Rows are points. Each table stands for the endless flat space through its points: a line for two points, a plane for three, and so on. The two share one point or none. Which?

First (2 x 4):
[[-14   2 -47 -22]
 [-10   8 -33  -6]]
Second (3 x 4):
[[ 27  11 -24  39]
 [-49  13 -26 -25]
 [-14  48 -61  10]]
They share: no point

First (3 x 6):
[[ 15  33  -1  30  22  21]
 [ -3   9 -16  21   4  12]
 [ 17  35   9  34  22  33]]
Second (3 x 6):
[[  6  19 -19  21  -1  17]
 [ 14  20  -9  17  36  12]
 [-18   3   3  20  18  32]]
They share: no point

First (4 x 9):
[[ -9  21  23  12  21  49  19  22  13]
 [  3  16  32  15  29  36  -2  24  19]
 [ -9  33  49   6  65  11 -14   3  29]
 [  3  31  57  12  63  23 -23   4  33]]
Second (3 x 9):
[[-33   8  26  11  15  16  14  40  -1]
 [-15  29  11 -13  33   7  14  19   8]
 [ -9  48   1 -36  47  -4  16   3  11]]
They share: [-9 12 16  9 23 20 10 30 11]

First (4 x 11):
[[ -1   8 -40  -4  20   5  13   5   3 -14 -15]
 [-31 -25   1 -34  29 -13  11  31  -4  12 -22]
 [ 23  32 -52  18  20  31  -9 -19  27 -38 -27]
 [ 23  26 -40  -3  14  28  12 -19  33 -14 -39]]
Second (3 x 11):
[[-12 -11  -5 -13  31   3  -2   8  27  -2 -27]
 [-20 -21 -21 -15  15   1   4   0  11   2 -43]
 [ 16  23 -13  -7  51   9 -16  28  23 -26   5]]
They share: no point

First (5 x 14):
[[-46 -58  -3  26 -37 -38 -38  28 -15  32  60 -36   3  49]
 [-19   1  62   5  12 -38  -6  24 -30  -3  12  12  15   7]
 [-12   1  67  23  40 -16  17  28 -36 -13 -22  20  11 -19]
 [-25 -34  36  40  33   9   7  49 -43 -16 -22 -13  14 -10]
 [ -9   2  68  24  33 -23  19  13 -31  -4 -14  27   6 -18]]
Second (4 x 14):
[[-26 -37  23  27   2 -37 -11  23 -47   7  11 -16   2  17]
 [-22 -61  15  27 -18 -19 -11   5 -55   7  35  -6   6   7]
 [-31 -37  30  21   0 -25  -8  29 -34  22  20   0   3  10]
 [-44 -19  47  23   2 -30 -15  54  -3  29  31  17  -2   8]]
They share: no point

First (3 x 18):
[[ -5 -25 -39 -44 -12  -1  16  19  -3  45  38 -20 -26 -23  19   3   7 -42]
 [-11 -40 -59 -63  -7 -25  26  37 -33  55  56   4 -20 -39  -3   4  -8 -36]
 [  7   2 -11 -15 -19  17   2  -5  15  25  14 -38 -26  -9  45 -14  22 -36]]
Second (5 x 18):
[[ 11 -15 -37 -35 -32  31  -3  12 -52  61  36  -2   9 -34   5  24   9 -36]
 [-34  -6 -24 -28 -16  -5  17  15 -14  11  40 -13 -38 -44  21 -15   2 -16]
 [ -6  -9 -45 -67   3 -53 -24   8 -12  41   1  -6 -42 -24  35 -69  34  17]
 [  7 -13 -37 -62 -16   6 -43  24 -39  60  17  11 -13 -41  14  -9  31  -4]
 [-17  -9 -28 -44 -15   1 -13  22 -24  31  30   0 -29 -45  18 -12  16  -9]]
They share: no point

First (4 x 20):
[[ 39 -46  15  17  11 -11  31 -29   8  35   0  16  14  28 -16 -12  16  14
   28  11]
 [ 25 -52  -5  33  13 -37  33 -31   6  31  -6  12  36  40  -2 -16   0  26
    8  11]
 [ 23 -44  17  29  17 -15  23 -37   8  31 -12  10  28  40  -6   0  24  26
   18   1]
 [-19 -10  11  13  33 -33   5 -39 -14  21   6  26  52  10  -6   4  14  32
  -18 -31]]
Second (4 x 20):
[[ 30 -25  -9  -3  28 -33  11 -17  -3  37  25  12  16   7 -24 -19 -11  12
   27  -5]
 [ 20 -23   3  28  26 -35  25 -37 -34  50  34  25  23  21 -37  11   2 -12
    6  23]
 [ 15 -25  13  43  31 -26  41 -54 -47  54  34  41  40  17 -38  22  14 -21
  -16  29]
 [  6 -27  15  -6  16 -16  26 -28   8  14   0  37  40  -6  -2 -28  11  34
   -7 -27]]
They share: [ 14 -25   7   5  20 -26  22 -28  -7  29  15  28  29   6 -17 -14   4  16
   4  -7]

First (2 x 24):
[[ 28   6  35 -30 -15  -7  -4 -14  26 -14   8 -15  20  -4   6  -4  12  14
   36 -14  10 -15  34 -28]
 [ 23   0  33 -26 -14  -8   1 -12  25 -20   4 -13  14 -11   6  -6  17  19
   31 -15  16 -22  30 -26]]
Second (2 x 24):
[[ -3  12   7  -1 -13 -33 -15  -7  36 -41 -12 -20 -13   3  -6  13  31   3
   47 -25  16 -29  44 -30]
 [ 11   0  23 -15 -13 -17  -1  -9  28 -31  -4 -14   1 -11   2  -1  25  17
   33 -19  20 -29  32 -26]]
They share: [ 18  -6  31 -22 -13  -9   6 -10  24 -26   0 -11   8 -18   6  -8  22  24
  26 -16  22 -29  26 -24]

First (3 x 24):
[[ 27 -27  29 -27   7  18  12  29   7  16   1 -13 -17  -5 -41  10  31 -23
  -18  41  11 -19   8  37]
 [ 29 -20 -15  11  -4  -9 -19 -14 -22 -52  19  -7 -10  13  18 -58  27 -12
   -7  -8 -20  38  43  -5]
 [ 41 -18  -7   7   2   5 -13  -8 -20 -36  23 -19 -24   1   4 -42  27 -10
  -13   2 -14  28  29   7]]
Second (5 x 24):
[[ 20 -18  46 -13 -16   4   8 -18  -4  21 -14  19  20  47 -10  -7  15 -29
   -1  13  19   8  61   9]
 [ 49 -16 -29 -41  16   3  19  50   2  16 -11   2 -42 -38  -4   8  40 -18
   -8  28   4  20  -6  24]
 [ 23 -22  13 -12  15   6  -2  19 -11 -20  15 -18 -18  -1 -32 -13  36 -12
   -8  27 -13 -12   9  36]
 [ 23 -37  12 -31 -24   8  17  15  24  26 -23  21   3   7   5 -11  21 -40
  -27  21  37  27  48  -9]
 [ -6 -26  38 -10  35  19  13  -7 -27 -25  26  -9  -6  22 -58 -16  53   7
   -5  20  -6 -32  24  59]]
They share: [ 23 -26  15 -16   2   6   2  16  -1  -7   4  -7 -10   4 -21 -13  30 -21
 -13  25   1  -1  22  22]

First (5 x 24):
[[-14  28 -31  24 -15 -13   3   2  11 -17 -59 -32 -14  47 -17  -3  -8  17
   41 -16 -23 -22 -50  53]
 [-37  37 -54  52   8  -2  -7  36 -20 -48 -94 -30  -7  33 -52  12 -16  25
   69 -20 -30   7 -63  26]
 [-28  39  14   3   2  -1  47 -13  55 -20 -13  29   4  -3 -15 -27  18  66
    8  12 -54 -37  21  12]
 [ -4  -2 -33   1 -30 -29   3  -9  -1 -10 -46 -67 -10  66  -4  -9   0 -15
   23  -9   6 -26 -72  67]
 [-48 -10 -34   6  12 -16  27  26 -28 -61 -51 -44  25  13 -52 -12  19  11
   21  20  -4   8 -52  -7]]
Second (5 x 24):
[[-46 -23 -12  12 -31   5  21 -21 -14 -16 -12 -43  30   4 -31 -33  34  68
   27 -42 -20 -46 -45  27]
 [-28   2 -14 -19  -9  -5  -4  14  24 -37 -25 -56  16  32 -12 -27   8  55
   28   2 -15 -31 -49  40]
 [-10  26 -16 -28  26 -23 -11  27  47 -38 -36 -13  -4  41 -19 -12 -10  38
   10  36  -3 -23 -17  24]
 [-10  17 -16 -28  13 -19 -13  29  42 -40 -32 -45   4  46 -13 -29 -10  36
   19  28 -12 -20 -41  35]
 [-16  24  -6   9  -7 -33  46   0  26 -41 -49 -22  -2  20 -22 -29  16  -1
    2   8 -37 -11 -41  18]]
They share: no point

First (3 x 24):
[[  8  30   2 -14 -17 -10 -14 -13 -32 -29 -14  30  -4  22 -13  28 -36  38
   34 -28  24  24  13   4]
 [ 38  31 -26  17 -26   4 -26 -40 -29  -7 -19   3 -16  11 -45  27 -17  35
   27  -2   1  -1  14  16]
 [ 14  28   3   1 -21  17 -34 -36 -16 -29  -4   7 -24  11 -37  30 -19  22
   26 -25  15  -3  11  13]]
Second (6 x 24):
[[-12  46   7  24 -24   2 -28 -22 -37 -23  20  -9  -5   5  -7  27 -58  14
   24   0  -9  23  15  32]
 [ 14  31  21  13 -42   7  -8 -33 -39 -22 -41  -3 -19  34 -14  35 -34  -6
   14 -32  15  12  25  25]
 [ 36  58 -18 -27 -34 -27 -11 -38   1 -31 -16  42 -36  35 -53  33 -13   1
   24  -5  34 -13 -26  18]
 [ 49  21  31   2  -3  -9 -24 -33 -37   1 -35   2 -27  36 -20  13 -32  -5
   42 -18  45   6  -9   5]
 [  1  26 -12  -2 -21  27 -35 -36 -13 -32   0  21  -4  -5 -33  23 -27  48
   24 -43   4  19  32   0]
 [  6  22  -2   2 -36  35 -24 -45 -17 -30 -30  17  -6   6 -30  25 -25  31
   13 -62   7  22  46   1]]
They share: [ 14  29   0  -3 -20   6 -26 -28 -23 -27  -9  15 -16  15 -29  29 -25  29
  29 -24  17   7  12  10]

First (5 x 24):
[[ 39  22 -18  36 -24  10   1  -4 -23   2   2 -39 -11  11 -39  32  -8 -13
    3 -25 -21 -44  25   4]
 [ -2 -11 -58  35 -15 -37  -4 -30 -36  21   2 -66  15   8 -21  36  -5  17
  -38 -36   3 -57 -12 -25]
 [-14  32 -23  51  10   4   7  15 -25  50 -17 -15 -12  -4 -21   1 -33 -22
  -39 -36 -26 -38   3  -8]
 [  4  50  -5  54   7  28  10  30 -22  44 -20   0 -24  -1 -33  -5 -36 -40
  -21 -33 -41 -32  21   4]
 [-12  19 -10  38  12 -11   9  -1   7  41   3 -23 -17 -27  19  32 -30   5
  -36 -17   6 -37  -4  11]]
Second (5 x 24):
[[-31  43  -8   7 -11   3  16   3 -22  -8  44 -12   9   3 -51  19 -13  17
  -73 -37 -60 -11  27  21]
 [ -8  30  17  20 -26   4 -14  -9 -37   0  14  -9  -6   9 -33  46 -32  15
  -42 -27 -27 -23  35   7]
 [ 51  -8 -10  57 -29   9 -43   0 -17  27 -17 -38 -36  -5   6  24  -3 -29
   -1 -10  12 -83  16 -41]
 [ 26  14 -38  49   2  22 -22   7   9   9  -7 -51 -19 -21  -7  24  19  -8
  -27 -25  -1 -55   4  -9]
 [ 36  -4 -20  47 -25   4 -27   6 -14  27   0 -36 -30  -4  -3   5   1 -30
  -15 -14  -7 -76  11 -38]]
They share: [-11  15 -21  22  -7   3 -12   3 -14  19   3 -30 -18  -1 -15  11 -16   2
 -28 -27 -16 -25   0  -9]

First (3 x 24):
[[  9  18  26  11  -2 -32 -21 -22  -7  37  45 -49 -48 -30 -19  -2  24  31
   19  -7  39 -33 -21  -6]
 [ -6   2  31   5 -40 -41  11 -31  18  28  26 -55 -18 -27  -5 -10  37  44
   27  -3   7 -17 -44 -24]
 [-19 -22  -9  15 -21  -7   2 -16   8   5  26  -7 -30   6  16  16  28  16
   39  22  16 -12 -12 -32]]
Second (2 x 24):
[[  9   4   6   4 -23 -28 -11 -35   8  -1  25 -34 -19 -24   0   9  36  25
   27  14  32  -9 -23 -10]
 [ 15   9   6   4 -25 -31 -13 -40   7  -9  26 -35 -14 -27  -3  11  36  21
   27  17  36  -7 -23  -3]]
They share: no point

First (3 x 24):
[[ 69  31 -21 -22 -21 -16 -14  33  37  19  11 -22  -4 -18 -13 -19 -18  28
   -5 -12   3 -56 -10 -23]
 [ 27   1  -3  20 -45   8  10  -9   7  -5 -19  26 -40  -6 -13  -1 -36 -14
   13 -18   9  -8  32 -23]
 [ 33  14 -12   7 -35  -2   5   2  13  10 -17   8 -28 -15 -15  -1 -28   5
   14 -21  14 -21  12 -19]]
Second (7 x 24):
[[ 21 -36 -47  19 -23  -7   1 -34  18  39 -58 -25 -17 -14 -52  26 -65  27
   13 -75  29 -12 -40   2]
 [ 28  34 -30 -13 -11 -23  -8  -1  24  29 -68  -1 -43 -32 -21  17 -30  31
    9 -44  60 -44 -47  -5]
 [ -4  36 -37  36 -13 -90  18   7 -13  -4 -54  35 -52  -4 -29  36 -28   5
   11 -14  27 -75 -24  22]
 [ 30  64 -19 -17 -36   6  48 -16  -6  41  -4 -26 -58 -79 -22  13  -6   7
   71 -14  33 -14   7 -17]
 [ 33  42 -27 -27 -34 -21  17 -25  28  22 -61 -38 -82 -40   0  25 -12  17
   36 -12  61 -58 -53  -2]
 [ 20  53   6 -21 -40  16  -3  21 -11  53   5  11  19 -52   4 -11 -11  41
   45 -40   6  22  37 -34]
 [ -4  -6 -18  23 -61 -54  13 -16 -10  10 -28  -2 -19  13   1  30 -29  15
   31 -21 -13 -30  -1   9]]
They share: no point

First (6 x 24):
[[ -3  33  27 -22  -8  28 -21 -44  -7  45   0  37  -6   1  -7  46  -2 -16
  -30  79 -24 -17 -15 -27]
 [  3 -46 -10 -23   9  19  -4   3  23  32  -5  10  14 -37 -39 -52 -15   3
   17  -4  33 -13 -14  23]
 [ 48   9 -39  31  -2  37   8  -9 -13  73  23   7  29 -43  -4  -6  47  -1
   18  48  -2   3 -25 -13]
 [-13  -5  17 -27 -49  63 -23   6  59  54 -50  47  35 -35 -10 -22   1  20
    5  12  30   2 -33  21]
 [-27  -1  53 -60 -30  14 -31 -24  47   9 -54  23  12  11 -25  -4 -28   8
  -28  15  -4 -15 -49  21]
 [-27 -41  16 -54  14  14 -10   3  20   1  -7  26 -15 -25 -57 -29 -57 -12
   22  20  31 -19  10  18]]
Second (6 x 24):
[[  9  -1  36  -8 -17   3   0   7  14   7 -34  16   8   3 -43  -8  11   7
   14  33 -27 -12 -13  36]
 [ 34 -18  41 -19 -28 -44 -15  -8   1 -28 -20  -5  33   2 -86  -4  -2 -15
   25  50 -59   2 -12  30]
 [ 42   1  25 -46 -37  40   8  -6 -15  26  -5  52  29 -30 -17 -19  21  32
   13  59   3  16  -6  23]
 [-11  -8  40  -2  20 -18 -21  -3  32  -9 -60 -25   3 -17 -45  31  36  -8
   22  -7 -48 -40 -33  35]
 [ 12 -14  31 -23   2 -14 -21 -33  20 -14 -28  -1   8 -27 -66  -4   0 -12
   13  19 -42 -13 -39  34]
 [ -4  -2   1  -3 -35  20   2  26  20  47  -8  20  19  24 -23 -27 -27  -2
    2  48  19  -1  -7  -2]]
They share: [  3  -6   8 -23 -11  23 -10  -9  19  30 -15  16  14 -19 -25 -12  -5   1
   5  28   5  -7 -28   9]

First (3 x 24):
[[ -3 -14   3   4 -20  51   5   2   3  16  21 -19 -21 -28   6  21 -10 -13
   21 -22 -16  -3 -16  21]
 [  7  -7  18   2 -28  58  10  20   8  24  28  -4 -35 -33   7  35 -21 -26
    4 -36 -11  15   5   9]
 [-23 -17  -2   7   2  23 -20 -15   8   4   8 -24 -10 -13  22   0  14   9
   34  -1  -6 -25 -30  29]]
Second (4 x 24):
[[-22 -14  11  -9   3  25 -32  15  42  15  23  -3 -34 -30   1   8 -29 -19
   39   0   8  -6  -5  19]
 [ -1  -5  24  27 -17  17  -7   8  -2   5   9  -3 -16 -21  44   3  17  -2
    5 -34 -22 -13  -5  19]
 [-19 -16  18  -5 -22  44 -28 -10  44   7  12 -26 -20 -31  10  22 -18   5
   29  12  19 -20   7  -4]
 [ -1   0  20  23 -12  16 -11  12  -6   4  16  -1 -20 -18  43   5  16  -9
    9 -41 -29  -9  -7  21]]
They share: no point

First (3 x 24):
[[-30  12   4 -58 -56 -28  25   6  21 -25  53  36  20  33  42  46  13  53
  -14  20 -40   8  58  29]
 [-24 -38  -8  -2   0 -50  -5 -12 -29  13  19  50 -22  13  12  16  -1  13
  -12  14  -6  32  -6  17]
 [-25 -33 -16  12  14 -23  20  -9 -34   0   8  21 -15  -7  17  21 -22   3
  -29   5 -25  18 -22   9]]
Second (6 x 24):
[[-26  -3 -28  17 -45  -9  17   7 -38   0  12  11   4 -44  26  31 -19   7
  -62 -48 -37   2  26   5]
 [-31 -30  17 -34 -20   9  35   1  31   4  16  27  -9  30  45  20   9  -7
  -33  -1 -16  17 -28  15]
 [-20 -11 -24  14 -66 -14  -3   7   0 -17 -14 -31 -13 -54   7  67 -16 -20
  -60 -39 -53   7  16  15]
 [-46 -14   5 -21 -33  -5  17 -19  -2  -9  28  28   7   4  33  15   0  -3
  -65 -29 -37  11   1  -1]
 [-11  -2 -19  -6   6  -3  53  21 -46  19  29  58  13  10  55   2 -20  46
  -22  -6  -6  -2   5  15]
 [-31 -22  -3 -34 -12 -57  -9 -35   4 -73  21 -10 -15  20 -27  62  10  26
  -22  34 -86  30  23  19]]
They share: no point
